Every row gives one point. Before rounding, the points of a table are all equally far from one centre. They may lie mostly on one side of it. Where is the centre, to within rounding?

Points (9 x 2)
[[ 53 -23]
 [-39  -4]
 [-38 -26]
 [ 17 -59]
 [  0 -60]
 [  6  33]
 [ -6 -59]
 [  0  33]
 [-39  -5]]
Centre: [  7 -14]

Points (13 x 9)
[[ 26 -44   3 -24  29  16 -11   0 -32]
 [ 12 -22 -23  22  15  47   8  27 -17]
 [  5 -19   9 -49 -16  18 -32   0 -13]
 [ 39  12  20  10 -22  43  -6  27   2]
 [-11  20  12  -5  17  49   0  17 -49]
 [ 14  -7 -21  -5  13  56 -60  39 -28]
 [ 28 -16  21 -22  30  -6   0  25  -4]
 [ 27   5  16 -19 -10  10  13 -10 -14]
 [ 10 -12  35 -12 -20  -3 -27   6  -5]
 [-11   9   7 -33  -4  -7 -23  39 -22]
 [ 18  14  30  26  24  12  -8  32 -33]
 [ 10  27 -10  -4  11  10 -42  -2  14]
 [  1  17   8 -16  19  37  14 -11 -31]]
Centre: [ 15  -4   3  -7   8  29 -22  19 -18]
